Every row gives one point. Each copy is the shape, with its points in the same order, stretched, turned, moved and blurred by noise. Some copies are also mirrored. Which?
In the rows, zero is written as 128.

Shape (6 x 2)
[[139 168]
 [216 131]
 [ 93 118]
 [107 133]
 [150 137]
 [187 106]]
Copy 1 (6 x 2)
[[105  89]
 [209  79]
 [108 171]
 [103 142]
 [145 110]
 [202 126]]
Copy 1 is: mirrored
Copy 2 (6 x 2)
[[179 141]
 [151  45]
 [108 182]
 [126 168]
 [142 124]
 [111  74]]
Copy 2 is: only turned
Copy 3 (6 x 2)
[[147  74]
 [217 137]
 [ 88 113]
 [106 100]
 [147 111]
 [179 156]]
Copy 3 is: mirrored
Copy 4 (6 x 2)
[[121 154]
 [200 140]
 [ 91 104]
 [100 123]
 [132 136]
 [184 112]]
Copy 4 is: only turned

Shape (9 x 4)
[[144 135  93 105]
 [ 88 126 169 158]
 [ 84  89 158 165]
 [117 153 109 126]
 [153 142 112 112]
 [185 158  92 156]
 [ 79 103 183 183]
 [174 135 123  90]
 [ 99  91 136 172]]
Copy 1 (9 x 4)
[[181 171  96 157]
 [ 92 141 178  97]
 [ 79 176 163  71]
 [149 153 117 153]
 [178 148 113 147]
 [166 105  61 145]
 [ 62 146 177  54]
 [205 148 123 155]
 [ 79 159 124  84]]
Copy 1 is: only turned
Copy 2 (9 x 4)
[[151 121 182 140]
 [ 97 151  62 121]
 [127 120  41 142]
 [138 155 147 113]
 [130 134 179 149]
 [162 177 188 190]
 [103 144  22 140]
 [112 111 202 162]
 [151 125  59 157]]
Copy 2 is: only turned

Shape (14 x 8)
[[133  90 134 158 100 141 158 139]
 [237  14 147 144  90 133 141 137]
 [103 148  66 119  98  29 162 140]
 [103 125 146 116 103  80 128 129]
 [108 149 122 128 136 129 111 142]
 [161  97 139 143 128 131 146   7]
 [146  87 113 151 130 146  60 108]
 [157 148 138  85 226 112 150 161]
 [104 135 118 146 105 138 148  88]
 [137 137  97 122 109 145 163 168]
 [106 129 115  88 109 143 146  44]
 [180 153 110 125 102 106 141  90]
 [101 138 146 142  92 139 135 144]
 [103 133  71 108 109 139 136 166]]
Copy 1 (14 x 8)
[[117 121  99 132 105 132 112 118]
 [153  58  79 131  92  78  42 130]
 [176 194  77 101 129 117 111 174]
 [132 133 105 103 139 129 119 174]
 [136 147 141 140 138 157 139 129]
 [ 93 135 173 109  93 107  57 130]
 [171 111 148 148 117 175  66 121]
 [110 155 149 156 190  79 148 117]
 [108 153 140 119 105 150 123 120]
 [142 145 113 131 117 125 155  99]
 [111 148 168  73 118 127 108 123]
 [142 148 153 122  94  99 116 141]
 [115 128 121 126 113 153 149 133]
 [169 155 109 114 130 155 138 103]]
Copy 1 is: only turned
Copy 2 (14 x 8)
[[104 118 137 101 131 160 133 110]
 [ 83 128 130  17 116 211 164 118]
 [ 67 108 236 188  89 121 163  92]
 [105 145 199 121 129 145 150 122]
 [124 138 139 121 114  97 147 105]
 [120 228  65 125 130 209 148 116]
 [102 167  91  83 134 125 180 111]
 [174 157 144 119  62  97 148  47]
 [108 150 109 142 126 142 134 116]
 [105 100 145 124  86 109 131 110]
 [ 94 225 104 144 115 153 118 124]
 [117 160 118 122  79 148 163 145]
 [119 120 153 115 136 123 132 145]
 [ 85 110 147 139  92  73 131  94]]
Copy 2 is: mirrored
Copy 3 (14 x 8)
[[110 110 128  99 108 122 190 153]
 [ 71 166 224  77  89 111 220 204]
 [ 51 124  52 126 181  61 176 101]
 [ 91 103 100 117 119  71 144 138]
 [107 104 126 114 146 128 120 146]
 [108 179 226 176  68 134 177 110]
 [ 67 136 174 131  94 169 124 174]
 [105  82 225  98 183  98 138 118]
 [123 130 121 135 109 130 164 118]
 [116 123 116  79 164 131 170 135]
 [120 157 146 126  99 125 144  78]
 [115 178 160 142 142 113 159 140]
 [132  96  92 108 122 118 147 156]
 [ 93 113  80  79 159 140 149 117]]
Copy 3 is: mirrored

Shape (17 x 11)
[[147 104 131 144 124 137 121 134  87 144 133]
 [151 120  94 128 140 126 156 119 111 117 128]
 [137 132 106 118  72 106 127 112 155 130 130]
 [134 126 107  97 131 161  72 160 141 133 100]
 [120 168 166  95  72 135 129 144 157 116 103]
 [162 136 132 124 158  96 117 125 138 118  38]
 [137 163 110 155 128 157 141 132 146  64 107]
 [146 101 130 100 123 113  95 120 165 115 110]
 [145 116 115 101 116 122 110 198 155 120 138]
 [129 139 132 164 130  97 106 140 133 131  84]
 [108 102 165 164 124 165 122 166 132 128  73]
 [117 101  75 138 132 133 152 124 145 109 136]
 [151 133  70  99 107 120 118 135 125  90 119]
 [115 149 138 147 153  99  98 117 141 168 150]
 [ 94  62 106 125 108 126 152 110  90  88 126]
 [166 121  66 158 121 114 141 139 171 122 196]
 [134 137 164 131 137 153  63 168 139 116  94]]
Copy 1 (17 x 11)
[[149 126 148 151 131 112 113 155 134 100 142]
 [144 156 139 129 158 109 123 127 129 153 146]
 [124 170 110 133 108 135 134 144 122 129 188]
 [103 147 153 130 146 190 111 168 165 106 154]
 [ 98 144 100 127  90 187 153 125 148 126 129]
 [155 188 139  94 159 177 122 120 108 123  99]
 [100 164 139 132 178 149 166  72 149 135 135]
 [111 180 100 103 149 145 126 169 143  96 159]
 [105 182 152 124 108 152 124 157 195 126 145]
 [138 165 155 112 127 156 112 104 119  89 133]
 [ 78 152 166 138 140 153 138 132 124  83  87]
 [ 91 177 140 126 167  99 122 127 130 148 167]
 [130 181 132 153 154 151 114 128 161 154 169]
 [144 110 128  69 112 128 100 128 126  79 179]
 [ 90 167 110 170 174  83  88 135 128 124 132]
 [128 183 151 110 130  79 153 136 155 137 221]
 [107 136 145 120 141 189 128 139 171  60 122]]
Copy 1 is: mirrored
Copy 2 (17 x 11)
[[122 100 142 132 149 127 148 123 155 145 122]
 [136 113 156 108  99 113 148 123 139 134 133]
 [125 152 164 108 114 105  93 132 118 163 108]
 [ 86 110 109 104 143 156 109 187 120 103 103]
 [118 146 123 127 132 114  97  95  73 160  66]
 [151 155  70  31 143 156  85 124 123 129 125]
 [150 146 126  94  85 112 170 138  78 133 130]
 [122 143 116 117 146 121  85 159 139 124 126]
 [ 73  93 138 131 143 115 105 142  97 127 155]
 [118 157  97  86 131 175 114 130 116 162 140]
 [ 95 148  74  98 175 131 157 121 119 118 113]
 [114 143 159 126  86  93 150 144 137 125 147]
 [125 109 145  88  82 103 121 163 122 145 113]
 [114 163 135 148 125 197 125 127 129 133 157]
 [117 127 120 144  86  61 165 122 175 153 112]
 [109 121 223 145 108 100 147 153 103 131 196]
 [103 127  68 118 163 175 125 163  96 117 123]]
Copy 2 is: only turned
Copy 3 (17 x 11)
[[102 147 104 118 150 151 114 120 122 153 120]
 [115 123  97 158 122 145 126 126 152 146 133]
 [166 101 139 129 127 115 130 120 156 136  98]
 [129 116 131  85 131 145  69 164 125 136 167]
 [130 104 148  93 111  86 134 125 112 111 141]
 [152 149  80 153 115 114 103 186 100 122 179]
 [108  94  82 122  87 114 109 121 184  91 143]
 [146 128 135 129 118 123  98 176 137 129 121]
 [108 122 148 121 144  94  90 159 161 142 148]
 [150 148  91 116 152 121 108 146 125 106 139]
 [102 101 110  96 152 117  98 145  91  87 142]
 [132  85 116 159 125 149 110 126 178 120 120]
 [142 109 114 145 109 125  79 115 164 152 148]
 [146 174 127 107 148 159 152 161 155 111 129]
 [119 101 135 170 137 151  79  76 126 124 110]
 [128 105 114 141 132 123 138 146 249 143  84]
 [108 147 115  69 134 117  81 173 116 108 160]]
Copy 3 is: only turned
Copy 4 (17 x 11)
[[ 98 143 163 141 139 129 127 172 135 145 166]
 [ 93 154 128 116 127 135 113 142 119  87 110]
 [122 124 146 101 104 137  91 103  87 155 117]
 [146 118 146 106 181  98 112 151 140 155 129]
 [128  97 144 136  89  85 118 119 114 174 127]
 [ 99 105  41 135 160 118 123 110 113  98 150]
 [153 134 116 131  92 109  95 137 102  85 126]
 [121  82 112 120 155 152  93 133 113 157 107]
 [124  73 157  81 140 124 107 155 133 157 131]
 [125 109  90 135 128 144 127 116  96 129 177]
 [153 131 120 158 131 117 139 168 186 162 184]
 [126 145 139 110 127 156  85 115 140  99 109]
 [102 116 141  98 138 112  68 119  99 105 114]
 [127 106 133 138 148 168 175 116  94 127 150]
 [ 95 138 164 151 122 126  55 123 159 119 122]
 [127 118 155  79 115 206  93 142  85 103 115]
 [152  84 134 147 161  99 140 166 130 164 168]]
Copy 4 is: only turned
